Each row of a before or after table is a point. The points were changed in one or more steps. Then noise was added and the rows were shuffled. The steps act on how far a point lies along the listed directions, d1 being the first. Write out the steps. A step turns or swaps two directions, mirrors them in a line or flattens them onto one, adds a multiple of one to another, or multiplies one. Angles are multiples of 10 degrees, from the lower direction toward the higher: turns from -170 to 170, lines from 10 to 170 but not 90. Use the fewest steps. Two steps may share a direction if one is a turn and the other turns, adds or multiplies; they go together, in the order done. Otherwise the lowest direction goes first.

Directions:
(1): [-19.6  18.4]
(2): [18.4 19.6]
Before (8 x 2):
[[ 5.2  4.5]
 [-4.1 -3.9]
 [-5.6 -0.9]
 [-0.1 -3.2]
 [-5.5 -1.3]
 [ 1.5 -1.4]
 [-4.7 -4.6]
 [ 5.6  5.8]]
After (8 x 2):
[[-3.9 -5.7]
 [ 2.9  0.6]
 [-5.4 -6.3]
 [ 4.2  4.8]
 [ 3.5  4.3]
 [ 0.7  5.6]
 [ 1.6 -1.7]
 [ 1.0  5.2]]
Steps: multiply d2 by -1

Directions:
(1): [-19.2  25.7  20.3  -2.6]
(2): [-31.4 -18.0  -7.9  -8.8]
(3): [ -4.1 -15.4  19.3  28.6]
Before (11 x 4):
[[ -4.0  -0.4  -1.7  -1.0]
 [  8.6  -8.6  -7.0  -3.4]
 [ -1.6   1.1   0.0  -1.9]
 [  6.7  -7.7 -10.2  -2.5]
 [  8.7   1.0   0.3   6.8]
 [ -2.8  -6.7   5.8   8.1]
 [ -0.3   2.5  -1.6  -2.5]
 [ -0.6   1.2  -0.5  -1.1]
 [  0.2  -2.8  -0.6  -4.0]
 [ -2.4  -0.7  -2.2  -3.9]
 [ -1.4  -2.0  -5.9  -3.9]]
After (11 x 4):
[[  0.5  -1.9  -3.3  -2.8]
 [ -1.1  -2.2  -0.3  -4.3]
 [ -5.1   6.7   6.2   4.3]
 [  1.4   0.6  -1.4  -0.4]
 [  2.1  -0.2  -1.4  -1.2]
 [ -3.2  -1.6  -5.2  -4.3]
 [-12.2   0.0   1.8  -7.5]
 [  1.1  -2.3  -3.7   0.2]
 [ -1.8  -7.1   5.3   8.2]
 [  1.6   2.0  -2.5  -2.3]
 [-12.8   0.6  -1.5  -6.3]]
Steps: mirror d1 and d2 in the line at 120 degrees

Directions:
(1): [-12.2  -5.6   3.2 -11.8 -23.8 -23.6  37.7   4.2]
(2): [ -2.8 -25.5  -3.6  15.3 -18.5 -22.8 -27.6  19.0]
(3): [ -3.7  -7.0  20.6  41.4   5.4  -4.8  11.9 -22.5]
(4): [-16.0  -7.8 -34.4  19.1  15.2  11.7  17.3  19.1]
Before (14 x 8):
[[-1.2  2.8 -7.9 -7.1 -1.3  3.8 -0.4  4.1]
 [ 3.5  1.3  6.2  0.4  1.8 -3.6 -6.6 -4.3]
 [ 4.1  5.0  5.2 -5.2 -0.9  0.5  7.2 -6.7]
 [-4.2 -1.8 -7.2 -1.6 -2.6 -4.1  5.7  5.5]
 [ 3.4  6.6 -2.9 -3.7  7.4  9.4 -2.7 -3.0]
 [-0.7  6.9  5.4 -3.1  1.8  2.7  6.1 -4.8]
 [-1.0  1.4 -6.0 -1.3 -0.6 -1.9  0.9  5.0]
 [ 2.3 -0.4  7.0  5.2 -1.5 -2.1 -3.0 -4.1]
 [ 3.6  5.1  7.5 -1.0  1.5  1.9  1.6 -5.1]
 [ 6.4  3.7  4.6 -5.7 -1.5  0.7 -5.4 -0.4]
 [ 3.4 -0.8 -0.6  2.2  0.9  5.0 -4.5  1.3]
 [ 5.6 -3.3  5.6  1.4 -2.6 -1.9 -9.5  0.5]
 [-0.7  6.4  0.0  7.8  9.8  5.0  2.0 -4.5]
 [ 0.3  5.9 -6.6 -3.2  7.2  7.7 -0.4 -4.4]]
After (14 x 8):
[[ -1.1  -2.3  -8.2   3.1   2.5   1.0  -6.9   5.6]
 [  1.5  -5.0   4.3  -1.0 -10.4 -10.2   1.7   0.8]
 [  2.3   2.3   7.1   3.7   0.9   0.3  -0.2  -6.2]
 [  4.8   3.8   5.1  -7.9  -3.7  -1.4   0.3  -0.4]
 [  7.1   4.9   6.5  -3.1   4.1   6.6  -2.7  -5.8]
 [ -5.2   0.0  -5.7  -6.1  -5.7  -5.8  11.7   0.2]
 [ -3.9  -3.0   4.6  -0.1  -9.1  -9.5   3.8   2.6]
 [  2.7   4.1   6.9  -2.7   2.5  -2.7   0.1  -6.1]
 [  0.5  -0.5   7.8  -1.0  -6.3  -6.7   4.8  -0.9]
 [  2.1   2.4   0.1  -1.8   0.2   5.0   5.1  -0.7]
 [  0.2   2.4  -6.2  -0.2   1.8   0.1  -2.3   4.4]
 [ -1.9   0.9  -8.1  -6.7  -3.5   1.3  -0.1   5.2]
 [ -6.2   1.7   0.8   4.8  -1.4  -6.7  13.8  -1.1]
 [ -2.9   1.6  -1.9  -8.1  -5.8  -4.8  13.4   0.9]]
Steps: multiply d2 by 1.3; turn d1 and d2 by 110 degrees

Directions:
(1): [  0.4  25.9 -17.6 -17.7 -11.9  16.8  33.7  18.1   8.8]
(2): [-35.5  24.4  11.0  14.1  -4.2 -21.5  -7.3  23.0  -4.3]
(3): [ 24.2   9.5  23.5  -3.7  25.0 -18.3  21.9   8.5 -22.3]
Before (13 x 9):
[[  0.8   1.0  11.0   5.3   8.9  -8.3   0.4   2.1 -10.0]
 [  1.0   2.7  -0.4  -0.8   1.4  -1.5   5.3   0.3  -2.5]
 [ -6.0  -3.9  -2.4   4.7  -2.5  -0.9 -10.6  -4.3   2.5]
 [  1.3   4.2  -1.4  -4.1   2.6  -0.1   4.2   4.8   0.7]
 [ -2.3   4.6   0.3   0.7  -0.9   1.4   1.3   3.0   2.3]
 [ -6.6   8.2  -0.4  -1.6  -0.9  -0.7   2.5   4.7   2.6]
 [  2.3   2.6   1.0  -2.6   2.5  -0.9  -0.1   1.0  -1.7]
 [  5.8   4.2  -4.1  -5.6   0.9   7.3   9.2   2.6   1.5]
 [ -3.9   0.9   0.4  -0.2   1.9   0.5  -1.5   3.0  -1.5]
 [ -4.1  10.8   3.7   0.0   4.1  -9.3   5.5   6.4  -6.1]
 [  4.7  -8.4  -4.2  -3.7   1.3   4.0   2.3  -4.0   3.5]
 [ -0.5   0.8  -9.8  -7.2  -6.1   8.2   7.9   2.2   5.4]
 [ -5.8   5.6  -0.2  -0.3  -3.6   2.4   0.2   3.8   0.5]]
After (13 x 9):
[[-3.7  1.4  0.3 -0.3  1.6  0.3 -1.2  3.0 -1.5]
 [-9.0  5.2 -1.4 -0.5 -1.9  1.0 -2.2  1.5  4.2]
 [-0.6  1.5 -4.7 -4.0 -0.4  3.3  1.5  2.1  3.8]
 [-7.5  2.0  0.3  1.6 -4.1  1.4 -3.9  2.4  0.9]
 [ 0.2  2.4 -3.3 -2.2 -1.4  1.8  5.5  0.1  0.0]
 [ 1.7  3.1 -1.3 -3.3  1.2  1.5  0.7  1.4 -0.4]
 [-3.9  2.5  0.3  2.1 -2.3  1.8 -1.7  1.9  2.6]
 [ 4.5 -9.1 -3.3 -3.4  2.4  2.6  1.3 -5.0  3.4]
 [ 3.2  8.6  5.1 -1.4  5.2 -2.1 11.6  6.4 -7.0]
 [ 1.4 -1.0 -8.6 -4.3 -3.9 10.9  2.4 -2.0  6.5]
 [-2.9 -2.8  5.6  6.2  4.5 -8.7 -9.0 -3.2 -3.5]
 [-5.7 11.2 -3.8 -3.0 -1.8 -2.5  6.3  6.5 -0.8]
 [-4.6 -7.4 -8.5 -2.3 -7.1  6.7 -4.5 -4.2  7.5]]
Steps: turn d1 and d3 by -60 degrees; add -0.3 times d1 to d2
